Each row of a before or after table is a point. One or more steps were done to the points. Then noise was added and the rows were shuffled. The steps act on how far a point lies along the listed directions, d1 being the first. Name the steps. A step turns or swaps two directions, mirrors them in a line or flattens them onto one, adds a multiple of one to another, or multiplies one. Angles are multiples of 10 degrees, from the lower direction toward the higher: turns from -170 to 170, lines from 10 to 170 but not 90. Use the fewest steps. Two steps may share a direction if one is a turn and the other turns, adds or multiplies; they go together, in the order done. Otherwise the lowest direction goes first.

Directions:
(1): [ 2.8 -3.2 -4.0]
(2): [-0.1  4.5 -3.6]
(3): [-5.1 -1.8 -2.1]
Before, 9 rows:
[[  0.6  -3.3   6.5]
 [ -6.9   3.0 -13.3]
 [  1.1  -0.1  -1.2]
 [  2.2   5.7  -0.1]
 [ -2.0  -1.1  -2.8]
 [ -2.2  -0.1  -5.3]
 [ -1.5   3.0   4.7]
 [  1.4  -2.8  -1.0]
 [  1.1  -2.1   4.7]]
After, 9 rows:
[[-2.8 -0.2  0.1]
 [-4.1  4.3  5.3]
 [ 5.6 -0.8 -0.8]
 [ 1.5 -0.9 -1.3]
 [-1.7  1.3  1.6]
 [ 2.1 -1.6 -2.2]
 [-2.8  1.7  2.2]
 [-1.3 -0.2 -0.4]
 [ 2.3 -0.8 -1.1]]
Steps: multiply d3 by 0.7; turn d1 and d3 by 120 degrees; multiply d2 by 0

Directions:
(1): [-1.5 -1.0 -0.5  3.2 -2.2 -1.0  2.6 -7.9]
(2): [ 0.6  0.8  2.4  1.2 -0.6  2.7 -8.1 -2.7]
(3): [ 5.2  5.6  1.9 -1.6  2.1 -3.7  0.7 -2.4]
(4): [ 5.3  0.0  2.2  3.7 -4.2  3.8  2.5  1.9]
(5): [-0.2 -0.7  2.4  0.4  6.8  5.2  2.5 -1.7]
(6): [-0.6 -3.6  6.1  3.3  1.4 -4.8 -0.3  1.6]
Before, 13 rows:
[[ -3.7   3.5  -4.3  -3.6   3.4  -2.1   0.6  -2.2]
 [ -1.4  -1.5  -1.9  -0.5  -2.9   0.0   1.8   1.8]
 [  3.8  -1.7   3.8   3.8  -5.0   2.6  -1.8   8.0]
 [ -3.9  -1.2  -2.6   0.2   2.6  -3.3  -2.2   1.7]
 [  4.1  -2.2  10.6   6.2   1.2   1.6   1.0   0.4]
 [  0.9  -4.0  -0.9   5.1  -4.9   2.7   5.1   0.7]
 [  2.6  -0.5  10.3   6.8   1.6   2.6   0.6   1.7]
 [ -4.4  -4.8  -1.3   0.2   1.1   3.3  -1.3   0.4]
 [ -4.0  -2.7  -1.8  -2.4  -1.6   0.0   0.1  -0.3]
 [  3.8  -0.5   0.8   3.8 -10.3   3.3  -4.3   1.4]
 [  2.0  -2.0   0.6   6.8  -6.7   2.6  -1.6   2.8]
 [ -4.9  -0.8  -7.9  -4.1   1.3   5.1   1.6  -2.0]
 [ -3.6  -1.8  -0.6   0.6   0.0  -1.7  -1.2  -2.2]]
After:
[[ 3.9  2.7  1.1  3.3 -5.2 -0.3 -0.2  0.4]
 [-7.9  1.3 -2.5 -2.7  2.8 -4.6  0.6 -0.7]
 [-4.4 -3.0  0.2 -2.7  9.2  4.2  4.8  1.7]
 [-5.7  0.4 -2.5 -4.3  3.3 -5.0  0.7 -1.6]
 [ 1.8 -0.8  2.2 -1.0 -2.0  2.8 -1.5  3.2]
 [ 2.3 -0.3  0.0 -0.3 -3.7  0.7 -4.4  4.8]
 [ 0.4 -0.3  1.8 -0.3  1.3  3.0 -2.5  0.9]
 [ 2.5  0.7  0.5  0.0 -1.2  0.8  0.4  3.9]
 [-1.1  0.9  0.5 -3.5  7.6  0.8 -5.0  2.1]
 [ 2.4 -0.5 -0.6  4.4 -3.0  2.2 -1.1  2.7]
 [-4.4 -1.2 -1.1 -1.0  8.7  2.9  0.4  2.7]
 [-7.7 -4.2 -1.0 -0.2  6.2  3.9 -0.3 -1.9]
 [-0.6 -2.5 -1.3 -1.1 -2.4  0.9 -3.0  5.7]]
Steps: turn d1 and d3 by -130 degrees; turn d2 and d3 by -160 degrees; turn d4 and d5 by 150 degrees; multiply d6 by 0
